Each point is reached from the start by the listed moves, each made once or not at all, plus a little noise. Say if it took an odd or an even number of moves. Then give how often each move was made.

Moves:
(1): [ 53   4 -23]
(2): [-1 70  6]
Start: [ -5 -10   7]
Points:
[ 46  63 -11] -> even (1, 1)
[-5 57 11] -> odd (0, 1)

Moves:
(1): [56 -6 -1  2 -1 11  4  7 -1 10  7 -7]
(2): [ 5 49  5  2  5  1 -5  1 -3 -1 -3 -4]
(3): [  0  -1  60   3  -1  24  -4   9   1  -3 -11   8]
(4): [-4 -2 -5 35  1 -3  7  0  0  9 -2 -5]
(5): [ 3 -5 -1  1 40 -5  5 -2 14 -6  4 -4]
(6): [-14   0 -14  -5  13  44  -6 -13   7  -2   0   5]
(7): [ 1  3  4 -9  3  8 38 -1 -5  3  7  7]
(8): [ -5   9 -16   3  -2   3   3  58  -1 -17  -4   3]
(9): [-7  4 -1 -8 -9  3 11  6 45  3 -5 -1]
(10): [-10  -1  -2 -13   5   2 -10  17   1  54  -8   6]
(11): [ 1  3  3  0 -4  4 -2 11 15  5 57 -1]
Start: [17  7  8 12 22 12 17 12  7  1 16 18]
Points:
[-12  66  46 -14  72 102  45  98  75  32  54  34] -> odd (0, 1, 1, 0, 1, 1, 1, 1, 1, 1, 1)
[-10   7  54  26  43  88  41  25   6  61  -2  38] -> odd (0, 0, 1, 1, 0, 1, 1, 0, 0, 1, 0)
[ 50  13  49  -1   6  59  20 121  64  52  48  28] -> even (1, 0, 1, 0, 0, 0, 0, 1, 1, 1, 1)
[ 53   9  35  16  30  94  16  75  14 -12   8  26] -> even (1, 0, 1, 0, 0, 1, 0, 1, 0, 0, 0)
[64 45 -5 46 76 60 19 15 37 17 78  2] -> even (1, 1, 0, 1, 1, 1, 0, 0, 0, 0, 1)
[68 -2 59 53 22 46 18 27  8 18 12 14] -> odd (1, 0, 1, 1, 0, 0, 0, 0, 0, 0, 0)
[ -6  69  43  35  35  94  61  72  48 -11  -2  29] -> odd (0, 1, 1, 1, 0, 1, 1, 1, 1, 0, 0)
